Every row gives one point. The last column is the point's height on a tilted bowl or saddle (a function of degree 2), plus a little noise. Count its main directions that bend up, bend down and stay straight.

Points (16 x 4):
5.0, 2.1, 1.4, 2.8
-0.2, -4.4, -4.0, 3.4
-0.9, -5.4, -1.5, 2.4
-2.4, 6.4, -1.1, 3.2
0.9, 0.4, 0.2, 1.9
-1.6, -4.1, -3.2, 3.0
4.4, 0.4, 0.3, 2.4
-0.4, 0.8, 3.0, 2.0
-0.7, 3.8, -3.5, 2.8
0.8, 4.6, 6.7, 4.8
1.2, -1.5, -1.9, 2.2
-7.0, 2.8, 1.4, 2.8
0.2, 0.7, -2.0, 2.2
6.2, 4.2, 3.9, 4.4
-1.2, -2.6, 2.5, 1.5
2.0, -8.1, -8.8, 8.5
Directions: 2 up, 0 down, 1 straight

Points, 25 rows:
-1.6, -1.3, 3.7, -6.4, 1.3
1.3, -2.3, 4.5, -1.9, -0.3
3.2, -0.1, -4.1, -0.5, 1.4
-1.4, -0.5, -0.5, 2.2, 0.5
-4.4, -5.7, -1.5, 6.5, -4.9
8.6, -1.1, -1.4, 0.1, -1.3
-1.6, -5.8, 0.8, 4.8, -3.0
2.3, -3.1, 3.7, -0.2, -0.6
0.5, 2.3, 0.3, 3.4, -1.1
0.4, -0.3, -1.5, -1.3, 2.0
-2.3, -6.3, -0.2, 2.2, -0.5
-2.1, 3.3, 4.2, -2.0, -3.8
-4.4, 2.1, 0.6, -0.3, -2.8
-1.2, -9.4, -1.4, 1.0, -1.4
-1.2, -0.5, -4.8, 6.3, -0.6
-8.0, -1.4, 5.9, 0.9, -9.9
-2.0, 0.5, -0.1, -4.3, 1.2
0.2, 0.1, -1.5, 5.4, -0.2
-5.1, -0.3, 1.6, 2.7, -4.2
1.3, 2.8, -0.2, 3.5, -0.9
9.3, -2.6, 2.1, -6.3, -6.9
1.2, 2.4, -1.7, -0.3, 0.3
-1.8, 1.4, 7.0, 3.3, -9.0
-3.5, 0.9, 0.2, -2.4, 0.1
0.3, -7.1, -8.1, 4.4, -0.9
Directions: 0 up, 3 down, 1 straight

Points:
4.5, -9.5, 3.6, -4.9, 1.6, -1.8, 8.6
-6.0, 3.2, -2.6, 4.1, 0.2, 0.0, 1.5
-1.9, -4.3, -0.7, 1.3, 4.6, -3.1, 3.1
-5.8, 0.4, 3.1, 4.7, 1.3, -5.9, 3.6
-3.9, -0.3, 3.3, 7.1, -1.9, 0.8, 3.0
3.2, 3.6, -0.7, 2.5, 4.0, -5.0, 5.1
-0.6, 0.3, -0.4, 1.9, 2.1, -1.7, 1.6
-2.3, -1.2, -5.5, 3.0, 0.8, 0.6, 1.4
-5.9, 3.2, -0.8, 2.9, -4.0, 2.0, 1.2
-3.6, -1.6, -0.7, 2.2, 6.1, 2.4, 1.6
6.6, 0.3, 1.1, -8.4, -1.8, 1.9, 3.3
5.1, -0.7, -0.6, -4.2, -0.1, -2.9, 2.3
0.9, -1.6, 0.2, -1.1, 0.6, 3.6, 1.4
-0.5, 0.2, -11.0, 1.3, -0.5, -2.4, 3.0
1.9, -7.9, 1.6, -0.4, -4.2, -1.7, 4.8
3.9, -1.8, 3.6, 6.8, -2.2, -1.1, 6.1
2.7, -1.2, -3.9, -3.3, -2.4, 0.7, 0.7
-3.4, -3.8, 4.3, 3.2, -0.7, -2.3, 3.2
2.4, -3.5, 1.3, 0.2, 7.0, 5.1, 5.9
3.5, 2.4, -2.8, -1.1, 2.4, 0.7, 1.6
1.3, 2.1, -0.8, 3.2, 3.3, 2.2, 2.8
-4.8, 1.5, 1.4, 3.1, -12.4, -1.5, 3.4
1.3, 0.9, 5.9, -10.1, 0.6, -6.8, 7.1
3.5, -0.5, -5.5, -1.7, 3.4, 2.4, 1.2
-10.2, 2.8, 1.2, 4.5, -4.2, 1.4, 1.4
-1.2, -0.1, -2.6, -4.0, 0.6, -0.1, 0.3
0.5, -7.3, -0.8, -0.7, -2.7, 0.0, 3.4
3.4, 3.0, 0.7, 6.6, -2.8, 1.0, 4.9
-1.0, 2.5, 2.9, 3.2, -4.0, 5.8, 2.4
0.1, -3.6, 1.1, 6.6, -3.7, -4.8, 6.8
2.4, 4.4, 3.5, -4.6, 2.0, 5.3, 4.7
-1.0, -1.5, -2.1, -1.2, 6.6, -2.1, 1.5
-2.4, -0.3, 0.5, 0.1, 1.4, -5.9, 2.7
0.1, 2.8, 5.8, 3.0, -4.5, -1.6, 2.2
0.4, -2.2, -1.5, -8.2, 0.5, -2.1, 2.5
0.4, 1.5, -0.4, -3.1, -6.9, 3.3, 0.8
-2.9, 0.5, 3.0, 2.9, -1.8, -1.9, 1.3
-0.4, 3.6, 0.9, 2.1, -3.6, -1.4, 1.8
-1.7, -1.6, -0.5, -5.3, 0.3, -3.2, 1.7
Directions: 4 up, 0 down, 2 straight
